Each row of a before or after table is a point. The points were changed in one or more steps. Then noise was added and the rows were shuffled. The steps act on columns, c1 being the first. What was done? A step turns or swaps two columns, mirrors them in a line or flattens them onto one, adds a multiple of one to another, or multiplies or shifts one. Angles are multiples of 10 degrees, from the lower column toward the higher: turns from -170 to 170, lines from 10 to 170 but not 90. Use the fewest steps. Two steps may share a column if one is a turn and the other turns, adds or multiplies; they go together, in the order done. Otherwise the lowest column goes first.

Before (14 x 2):
[[ 0.1 -4.6]
 [ 1.1  1.2]
 [-1.2 -0.8]
 [-1.0 -4.0]
 [-5.9  5.4]
 [-2.0  3.8]
 [ 1.7 -2.2]
 [-0.2  1.5]
 [ 2.5 -1.1]
 [-3.8  3.2]
 [ 1.3 -1.5]
 [-5.0  3.5]
 [-9.0  4.5]
 [-6.2  1.9]]
After, 14 rows:
[[ 0.0  8.9]
 [ 0.0 -3.1]
 [ 0.0  7.7]
 [-0.2  3.9]
 [ 0.1  7.1]
 [ 0.0 -8.1]
 [-0.2 -9.0]
 [ 0.0  3.1]
 [ 0.1 10.7]
 [-0.1  6.3]
 [ 0.0 -4.5]
 [ 0.0  2.5]
 [ 0.0 -2.2]
 [-0.2 -1.6]]
Steps: multiply c1 by 0; multiply c2 by 2

Before (8 x 4):
[[ -5.5   2.4   5.0  -8.1]
 [  1.4   4.7  -2.0   3.0]
 [ -3.6   2.8  -4.3  -0.1]
 [ -0.5   4.7  -0.5  -3.1]
 [ -0.2   6.2  -5.3  -1.8]
 [ -4.1   2.8   0.8 -10.3]
 [  4.4  -3.1   1.5   1.7]
 [  4.2  -1.5   3.2   4.6]]
After:
[[ -3.0  -1.1  -4.3 -12.3]
 [  4.2   0.8  -6.9  -3.8]
 [ -7.0  -1.5  -2.8 -10.2]
 [ -0.2   2.1  -4.5  -4.9]
 [  0.8   2.5   4.6  -0.5]
 [ -0.6   3.7   3.7   2.5]
 [  2.8   2.5  -3.7   1.1]
 [  1.9  -3.2  -5.3  -1.9]]
Steps: turn c1 and c3 by 60 degrees; turn c2 and c3 by -60 degrees; shift c4 by -2.0

Before, 14 rows:
[[ -6.2  -2.8  -7.4 -10.5   4.1   6.2   2.3  -1.0]
 [  3.8   5.9  -5.7  -2.4   0.1   0.8  -2.4  -4.3]
 [  3.6   8.1  -7.7   2.0   0.5  -2.6   2.6  -2.2]
 [  2.1  -2.9  -1.6  -1.4  -3.0  -4.8  -2.3  -0.8]
 [ -1.3   5.1   2.1 -10.3   0.0  -1.0  -6.5   0.0]
 [  0.3   4.6   5.1  -3.3  -4.9   1.6  -7.0  -0.8]
 [  1.9  -0.2  -6.0  -1.2   1.1  -0.9  -4.7   1.9]
 [  0.2   0.9   2.4  -7.7  -1.0  -1.5  -5.7  -1.9]
 [ -3.0   4.4   2.8  -2.7   1.0  -1.4  -7.1   2.3]
 [  0.2   0.8   2.9   1.1   7.7   0.2   5.5   0.2]
 [  1.4   1.0   1.8  -2.6  -2.3   3.0   1.0  -8.8]
 [ -0.5   2.2   0.8   2.7  -4.4   4.0   4.4  -1.6]
 [  1.0  -7.3   3.6   1.0   3.0  -1.0   0.5   3.2]
 [ 11.6   4.0  -2.0  -9.2   3.3   0.0   3.1  -2.0]]
After (14 x 8):
[[ -0.1   1.8  -2.2  -2.7  -4.1   2.6   0.9  -7.9]
 [  0.4   2.2   0.1   2.5  -4.8   4.1   4.5  -0.5]
 [  1.4   1.9  -1.5  -7.6  -2.0  -1.4  -5.6  -1.9]
 [  3.3  -5.7  -4.7   0.9   3.1  -0.7   0.9   2.8]
 [  1.7   6.8  -2.1  -3.4  -4.4   1.4  -6.8   0.7]
 [ -9.2   5.1   5.2   1.9   0.5  -2.4   2.6  -2.5]
 [  1.0  -5.5   8.7 -10.5   4.0   5.9   2.2  -1.6]
 [  2.6   5.3   0.5  -3.3   1.8  -1.3  -7.0   2.0]
 [ -7.8   3.3   3.0  -2.2  -0.8   1.2  -2.1  -4.5]
 [  1.2   5.4   0.3  -9.7   0.0  -0.9  -6.0  -0.2]
 [ -2.0  -3.9  -1.0  -1.2  -2.9  -4.5  -2.6  -0.1]
 [ -5.2  -2.3   3.0  -1.2   1.3  -1.0  -4.2   1.4]
 [-10.8   2.9  -5.3  -9.1   2.9  -0.3   3.0  -2.9]
 [  1.3   1.6  -2.1   1.3   7.2  -0.5   6.0  -0.7]]
Steps: turn c2 and c3 by -20 degrees; turn c1 and c3 by -140 degrees; turn c5 and c8 by -10 degrees

Before, 12 rows:
[[-4.9 -3.6 -1.8  1.2 -4.8 -5.9 -1.3  2.8 -1.5 -1.2  8.1]
 [ 1.8 -6.1  2.1 -0.6  0.3  3.3  2.7  2.7 -5.3  2.3 -1.2]
 [ 4.0  4.7  7.1 -5.3  2.8  3.5 -1.6  3.4 -3.7 -3.7 -3.1]
 [ 2.4  7.2  6.3 -3.1  8.4  0.7 -2.5  2.6 -4.3  5.1 -4.1]
 [-8.2 -3.2 -4.0  4.8 -4.1 -4.4 -8.6  3.1  4.8 -2.8  0.3]
 [-6.5  0.7 -4.9  4.8 -2.9  1.1  0.1 -1.7  1.8 -2.8  3.8]
 [ 6.6  5.7  0.3  0.9  4.6  0.4  0.5  5.2  4.3 -0.4 -1.6]
 [-3.1  0.6  0.1  8.3 -7.4 -5.8 -4.1 -2.5  5.6 -1.6  1.3]
 [-2.7 -0.3  0.9 -2.9 -5.6  2.7  0.8  3.9  1.3  4.0  2.0]
 [ 1.2 -0.8  1.9  3.7 -1.7  5.4 -3.3  3.6 -0.9  1.6  6.3]
 [-0.5  9.3  3.8  3.5  1.4 -2.3 -2.3  8.5 -4.1 -1.0 -6.8]
 [ 0.5  5.8  8.9  3.6  7.0  1.8  2.4  5.3  6.0 -1.6 -1.6]]
After (12 x 11):
[[  5.3  -6.3  -6.3   4.2  -2.0   1.0   2.8  -4.1   0.8  -4.8   1.3]
 [ -3.3  -1.0  -0.1   3.9   0.7   1.1  -5.7  -2.7  -2.7   3.3  -0.5]
 [ -9.8   1.3   4.5   2.7  -1.3  -2.0  -4.8   2.3   0.2  -2.0   1.6]
 [  5.3  -2.0 -10.3   7.9  -2.1  -0.9   0.7   4.9  -2.2  -4.0  -4.6]
 [ -3.0  -0.1  -1.0  -4.2  -4.0  -1.9  -7.7   8.0   5.2   3.3  -1.3]
 [  1.7  -7.8  -7.2   4.6   1.9   0.9   7.2   4.6   4.3   4.1  -0.8]
 [ -4.5  -2.1   0.9   2.2  -3.3   2.1  -1.9   4.4  -2.2   0.3   5.0]
 [ -5.0   3.6   3.6   2.2  -8.7  -2.0  -4.0   5.1   5.1   2.3  -6.1]
 [  5.0   0.5  -5.9   4.8   0.7   0.7   4.3   1.4   3.3   2.9   4.3]
 [ -6.9   4.6   0.4  -2.7   0.1   0.8  -2.3   4.7   3.7  -0.5  -3.0]
 [  4.5  -5.0  -8.3   2.9  -2.2   0.0   8.3  -2.8  -6.9   0.5  -1.0]
 [  2.5  -3.5   5.5   2.5   2.7   1.2   0.2  -0.7  -5.5  -2.3   0.3]]
Steps: turn c1 and c11 by 50 degrees; mirror c2 and c3 in the line at 140 degrees; mirror c4 and c8 in the line at 50 degrees; swap c5 and c7; multiply c6 by 0.4; turn c9 and c10 by 50 degrees

Before (14 x 14):
[[ 2.9  1.7 -3.9  2.8 -4.2 -0.4  1.0  6.2 -6.2 -1.2  5.1 -2.8 -6.6 -8.0]
 [ 1.8  1.6 -0.5 -1.0  4.2  1.7 -2.6  0.4 -0.4  5.1 -7.7  5.6 -3.4 -5.2]
 [-6.4 -3.5 -4.6  4.1  3.0  1.6 -4.0 -0.4 -5.2 -4.5 -0.3  4.1  3.4  0.9]
 [-0.9 -4.4 -2.7  9.4  3.6 -2.1 -3.8 -2.0 -0.8 -4.9  0.9  4.8  4.1  1.3]
 [-2.4 -5.3 -1.6  7.9  3.8  1.8 -3.5 -1.1 -4.9 -1.5  1.1  2.8 -2.3  4.3]
 [-1.4 -2.3  1.0 -2.4  1.9  0.2  4.3 -2.6  1.5  3.1 -1.7  5.2 -3.4 -5.1]
 [-1.2 -1.1  3.3  3.6 -5.4 -1.6 -6.5  3.2 -5.5 -1.2  2.5 -2.6 -0.4 -3.5]
 [ 2.8 -6.5  0.5 -2.1  4.4  5.2 -2.6  0.0  0.7  3.7 -4.9  4.0  0.0 -6.2]
 [ 1.9 -0.2 -7.0 -0.3  0.8 -1.1  0.2 -3.0 -3.6  6.2  0.9 -1.2 -4.1 -6.1]
 [-1.4 -2.9  0.2  1.2 -2.0  5.7 -5.2  2.3  4.2  6.5 -4.7  5.8 -1.9 -6.2]
 [ 4.6  2.1 -7.2 -3.9 -0.8  1.0  0.9 -4.0 -0.9 -0.4  0.0 -1.5 -8.7 -4.5]
 [ 2.1  2.1 -1.4  1.5  1.0  5.8  1.3 -4.0 -2.0  2.8 -1.4  1.4 -1.7 -5.6]
 [ 3.5 -0.7 -4.5 -0.9 -2.1  2.1  3.0  0.4 -1.1  4.3 -6.1 -0.7 -2.8 -3.1]
 [-3.0  0.9  0.2  4.5  0.6 -1.0 -3.0  6.0 -1.6 -2.6  7.0 -5.0  0.2 -0.7]]
After (14 x 14):
[[  2.1  -0.8   0.2   1.3   1.1   5.7  -1.3 -11.8  -2.3   3.5  -1.5   1.3
   -1.8  -5.6]
 [ -6.5  -6.2  -6.3   3.9   2.9   1.5   3.6  -1.1  -5.5  -0.5  -0.3   4.4
    3.9   1.1]
 [ -1.7  -5.8   2.3   0.8  -2.0   5.7   4.9   6.8   4.3   6.4  -4.8   5.4
   -1.8  -5.9]
 [  3.1  -3.6  -2.7  -0.9  -2.3   2.0  -3.3   1.3  -1.0   8.3  -5.9  -1.1
   -2.7  -3.3]
 [  2.7  -9.0   0.7  -2.3   4.0   5.2   2.5   0.3   0.7   4.1  -4.9   4.0
   -0.1  -6.0]
 [ -3.0  -2.5   0.9   4.6   0.7  -1.1   3.2  18.2  -1.4  -4.3   6.8  -5.1
    0.3  -0.7]
 [ -2.6  -8.5  -2.2   7.5   3.5   1.4   3.6  -3.1  -5.2  -0.1   0.6   3.1
   -2.5   4.5]
 [ -1.3  -5.1   2.2  -2.4   1.5   0.3  -4.5  -7.6   1.2   2.0  -1.6   5.1
   -3.2  -4.9]
 [  1.6  -1.7  -0.1  -1.0   4.2   1.9   2.5   1.4  -0.5   7.0  -7.8   5.7
   -3.6  -5.3]
 [  1.9  -3.2  -1.0  -0.6   0.7  -1.3  -0.4  -8.9  -3.6   9.0   0.9  -1.3
   -4.1  -5.9]
 [ -1.2  -7.0  -4.7   9.5   3.4  -1.9   3.8  -6.1  -0.7  -2.3   1.2   4.7
    4.5   1.1]
 [  2.7  -1.5  -1.6   2.9  -4.5  -0.4  -0.9  18.4  -6.6   0.1   4.8  -2.5
   -7.0  -7.9]
 [ -1.3  -4.0   2.5   3.7  -5.2  -1.9   6.1   9.2  -5.4  -3.8   2.6  -2.7
   -0.8  -3.5]
 [  4.6  -1.1  -6.2  -3.7  -0.6   0.8  -0.9 -11.9  -0.8   4.3  -0.2  -1.2
   -8.6  -4.8]]
Steps: shift c2 by -3.0; add 0.5 times c11 to c3; turn c3 and c10 by -40 degrees; multiply c7 by -1; multiply c8 by 3
